Rows are points. A path goes straight from each point to the next, and from the last back to the first. The post is the endless flat space through its rows: a point in 2 columns, a line in 3, a plane in 4, and so on, so that a path can go around it. How many times does the path go around the post? Going back the other way cancels.

Post (2 x 3):
|  23 | -18 |  -5 |
| -20 |  12 |  65 |
Path (17 x 3):
| -59 |  -7 |  31 |
|   7 | -88 | -19 |
|  -1 |  -3 |  64 |
|  34 |  -9 |  14 |
|  30 |  26 |   0 |
|  71 |  35 | -24 |
|  29 |  10 |  94 |
|  24 | -54 |  32 |
| -41 | -35 |  27 |
| -15 |  -5 | -15 |
| -32 |  31 |  39 |
| -20 | -24 |  -8 |
|  -9 | -27 |  53 |
|  35 | -26 |  40 |
|  29 |  18 |  49 |
|  -4 |  42 |  51 |
| -24 |  26 |  45 |
Times around: 1

Post:
|  20 |  22 |  79 |  28 |  31 |  21 |
| -40 | -20 |  28 | -20 | -95 |  -5 |
| -13 | -22 | -30 |   6 |  44 | -14 |
|  -3 |  -9 | -28 |  41 | -17 | -14 |
| -35 |   2 | -32 |  21 | -25 |   8 |
Path:
|  -6 | -33 | -21 |  35 |  41 |   2 |
| -13 | -16 | -35 |  64 | -31 |  -6 |
|   8 | -19 |  43 |  34 | -62 |   6 |
| -10 |  19 | -20 |   4 |  17 |  31 |
| -31 |   0 | -17 | -33 |   4 |  16 |
| -20 |  -5 |   8 |  -7 | -57 |  72 |
|  29 |  11 |   2 |  55 | -13 |   4 |
|  13 |  13 |   2 |  25 | -44 | -23 |
| -33 |  15 | -13 |  36 | -32 | -36 |
| -45 |  -2 |  10 |   9 | -30 | -36 |
|  -8 |  23 |   7 |  34 | -25 |   0 |
|  19 |  37 |  27 | -14 |  22 |  39 |
|  21 | -28 | -27 |   6 |  13 |  17 |
Times around: 0

Post:
|   6 |  33 |   8 |  -5 |  61 | -10 |  -4 | -43 |
|  17 | -33 |  19 | -37 | -45 | -34 |   4 |  -6 |
| -20 |  15 |  36 | -30 |  27 |   5 |  25 | -18 |
|  21 |  23 |   2 | -24 |  36 |   0 |   9 |  19 |
|  16 | -55 |  39 |  12 | -63 |  -2 | -12 |  29 |
|  13 | -65 |   3 |  19 | -51 | -34 |  32 |  24 |
| -12 |  26 | -23 | -18 |  22 |   8 |   0 | -22 |
Path:
|  26 |   6 |  -2 | -38 |  17 | -39 |  12 |  24 |
|   2 |   1 | -19 | -49 |   4 | -25 | -12 | -29 |
| -12 | -12 |  32 |  -7 |  35 | -14 |   7 | -26 |
| -40 | -23 |  62 |  35 |   5 |   8 |  -5 |  55 |
|  38 |   8 |  -6 |  17 |   1 | -34 |  21 |  50 |
|  29 |   8 |   1 |  15 |   1 | -35 |  14 | -15 |
|  30 |  25 | -54 |  20 |  24 | -26 | -31 |  -6 |
|  -3 | -22 |  10 | -14 | -24 | -26 | -56 | -10 |
|  33 | -53 | -12 |  -5 |  22 | -21 |  -4 |  -3 |
|  14 | -20 |  -9 | -37 |  -7 |  17 |  34 |   4 |
|  -5 |   4 |  29 | -36 |  -6 |   2 |  45 | -28 |
|  38 |  26 |   0 |  33 |   4 | -14 |  39 |  18 |
|  34 |  -7 |  10 | -17 |   0 | -56 |   2 | -12 |
| -10 | -32 |  28 |   3 | -14 |   6 |  -9 |  48 |
| -20 | -57 |  47 | -19 | -12 |   5 |   0 |  -5 |
|   8 | -23 |  12 | -23 |   9 |  46 |   8 |  25 |
|  39 |  13 |  41 | -56 |  -1 |  -2 |  13 |  17 |
| -46 |  11 | -13 | -31 | -26 |  22 |  33 | -18 |
|  22 |  -5 |   9 | -62 | -31 | -26 |   4 | -95 |
|   2 | -11 |  22 | -40 |  10 |  13 |  17 | -36 |
| -28 | -32 | -10 | -45 |  -6 |  47 | -18 |  26 |
| -22 | -32 |  17 | -29 | -18 | -23 |  21 |  14 |
|   3 | -37 |  46 |  26 | -37 | -29 |  15 |  56 |
Times around: 1

Post, 10 rows:
| -35 |  -7 |  20 | -59 |  36 |  34 |   5 | -38 |  -9 |  22 |  14 |
| -17 |  -3 |  -5 | -16 | -33 | -75 |  53 |   7 |  30 | -48 | -27 |
|  13 |  -2 | -31 | -25 |  51 |  37 |  38 | -40 | -33 |   5 |  17 |
|  10 | -38 |  38 | -10 | -12 |   2 |   3 |  28 | -20 |  32 |  -1 |
|  15 | -44 |  60 |   7 |  13 |  10 | -48 |  -9 | -21 |   7 | -61 |
|  29 |  46 |  39 | -14 |  38 |  21 |  66 |   9 |  13 |  14 |   1 |
|  12 |  18 | -31 | -30 |  13 |  25 | -11 | -34 |  30 |   5 | -23 |
|   7 |  20 |  -4 |   1 |  31 |  -2 |  22 | -12 |   2 |  -8 |  40 |
| -32 | -27 |  27 | -28 |  -4 | -44 |  12 |  77 |  23 | -56 | -34 |
|   1 |  27 | -14 | -40 |  13 |  -2 | -39 |  -3 | -18 |  17 | -32 |
Path:
|  27 |  -9 |  62 | -33 |  58 |  18 |  10 | -14 | -34 | -31 | -32 |
| -12 | -24 |  20 | -29 |  18 |  -5 |  23 | -32 | -11 | -47 | -49 |
| -51 | -28 |  43 | -18 |  12 |  22 |  -6 | -68 |  -3 |   4 |  18 |
| -14 | -28 |  -6 |  16 |  91 |  86 | -15 | -21 | -26 |  -9 |  31 |
|  -9 | -13 |  -5 | -34 |  37 |  48 |  -5 |  41 |  73 |   9 | -47 |
| -13 |  20 |  66 | -47 |  -7 | -23 | -16 |  15 |  28 |  37 |  -9 |
|  18 | -11 |  20 | -38 |   9 |  -4 |  76 | -23 | -51 | -25 |  18 |
|   7 |  95 | -12 | -60 | -20 |  20 |  26 | -23 |  31 |  41 |   4 |
| -26 | -12 | -23 |  19 |   4 |   0 | -25 | -25 |  32 | -39 | -40 |
|  10 |  12 |  68 | -15 |  29 | -15 |   6 | -37 |  26 |  65 | -35 |
Times around: 2
